Rows are points. Each copy is the shape, with its points in the same order, turned, moved and blurred by noise. Is it also mirrored, or only turned?

Shape (7 x 2):
[[  5 -16]
 [ 32 -32]
 [ -3   0]
 [-21  28]
 [ 27 -10]
 [ -4  39]
 [ -8 -31]]
Copy 1 (7 x 2):
[[  8 -38]
 [ -2 -67]
 [  2 -20]
 [ -3  13]
 [-14 -49]
 [-25   8]
 [ 28 -40]]
Copy 1 is: mirrored
Copy 2 (7 x 2):
[[  2  20]
 [ 14  51]
 [-12  10]
 [-32 -17]
 [ -7  46]
 [-49   1]
 [ 22  10]]
Copy 2 is: only turned

Shape, 9 rows:
[[-20  14  34]
 [-37  -7  17]
 [-23  52  10]
 [ 13  10  -9]
 [-10  39 -33]
 [ 22  20 -29]
 [-12 -18 -22]
 [-42 -11  33]
 [  2   7 -53]]
Copy 1 (9 x 3):
[[ -8  22  19]
 [ -1  -4  39]
 [-50  21   4]
 [ -5 -15 -18]
 [-46 -22 -13]
 [-14 -28 -31]
 [  3 -43  20]
 [  2   7  56]
 [-25 -55 -14]]
Copy 1 is: only turned
Copy 2, 9 rows:
[[-33 -19 -27]
 [-13  -4 -42]
 [-56  16  -4]
 [ -6   2  20]
 [-19  41  19]
 [ -2  18  38]
 [ 20  15 -12]
 [-15 -16 -53]
 [ 15  40  24]]
Copy 2 is: only turned
Copy 3, 9 rows:
[[  2  -5  34]
 [-16  14  13]
 [ 44  12  31]
 [ 20 -19 -13]
 [ 49  18 -15]
 [ 43 -12 -33]
 [ -8   9 -29]
 [-27  14  28]
 [ 29  11 -48]]
Copy 3 is: only turned

Shape:
[[-14 -35 -11 -36]
 [  1  30  36 -18]
 [ 38 -34 -14  20]
 [ 13  58  17   2]
 [ -7  21  20  30]
 [  7 -37 -18 -10]
 [-13  25  17   1]
 [-19 -18 -28 -34]]
Copy 1, 8 rows:
[[ 25  47  21 -50]
 [-18 -10  37 -19]
 [ 27  14 -43 -11]
 [-45 -11  25   9]
 [  7  -7  24  23]
 [ 28  37 -13 -32]
 [ -9   1  41   1]
 [ 13  57  21 -34]]
Copy 1 is: mirrored
Copy 2:
[[ 31  46   4   1]
 [  1 -21  37 -23]
 [ 24  -2   1  63]
 [  8 -58  17 -15]
 [-21 -28  -2   8]
 [ 31  30  -4  33]
 [ -6 -19   7 -13]
 [ 44  33 -12  -6]]
Copy 2 is: mirrored
Copy 3, 8 rows:
[[-12  24 -44   6]
 [ 29  -9  17  38]
 [-54 -36 -17   8]
 [ 40 -45  23  21]
 [  0 -20  36  -1]
 [-30  -1 -36   1]
 [ 20  -8  16   6]
 [  3  18 -47 -10]]
Copy 3 is: mirrored
Copy 4, 8 rows:
[[-19 -14 -20  40]
 [ 44  10   4  -6]
 [-44  29 -33 -18]
 [ 45  51  15 -10]
 [  3  24  30 -25]
 [-37   2 -25  17]
 [ 19  19  22  -1]
 [-16   3  -8  51]]
Copy 4 is: mirrored

Shape (12 x 6):
[[ 23  55  38  -7   3  -5]
 [ 68 -22 -11  -6 -28   0]
 [-11  31  -1 -25  40 -30]
 [ 11  -4  -9 -24 -30 -10]
 [-32  20  14  17  -1 -48]
 [-12  23  29   6  42 -32]
 [-24 -46 -21   9  26 -37]
 [ -2 -23  21  -7 -34   8]
 [-42 -11 -29  33   5 -15]
 [ 47 -11  -8 -29 -27  38]
 [ 30   6  13 -17 -18  27]
 [ 40  -8   9 -24 -18   5]]
Copy 1, 12 rows:
[[-33 -37  -2 -17   4  46]
 [-14  -3  62  38  29   1]
 [ -2 -70 -31   0   6  -8]
 [  4 -15  28  -2  43 -13]
 [ 47 -29 -41   1  18  19]
 [  7 -42 -45  11  -6  18]
 [ 40 -17 -28  50   8 -39]
 [  0  27   0   2  36  -5]
 [ 60  -1 -23   4  -9 -27]
 [-38   4  52   0  21 -22]
 [-34   6  24  -9  19   0]
 [-23 -11  27  14  30  -1]]
Copy 1 is: only turned
Copy 2, 12 rows:
[[ -6 -14 -31  -2 -13  44]
 [ 65  -3  25  22  -9 -10]
 [-21 -12   8 -52  12  30]
 [ 28  -6  -1  -6   8 -26]
 [-11   3 -42 -15  52   9]
 [-19  -8  -7 -21  41  35]
 [ -3  19  34  -8  70 -23]
 [ -1 -20 -10  35  13 -36]
 [-23  47  -2  -9  47 -16]
 [ 29  -3  24  32 -51 -26]
 [ 10 -11   5  27 -29   0]
 [ 27 -20  13  19 -15  -6]]
Copy 2 is: mirrored
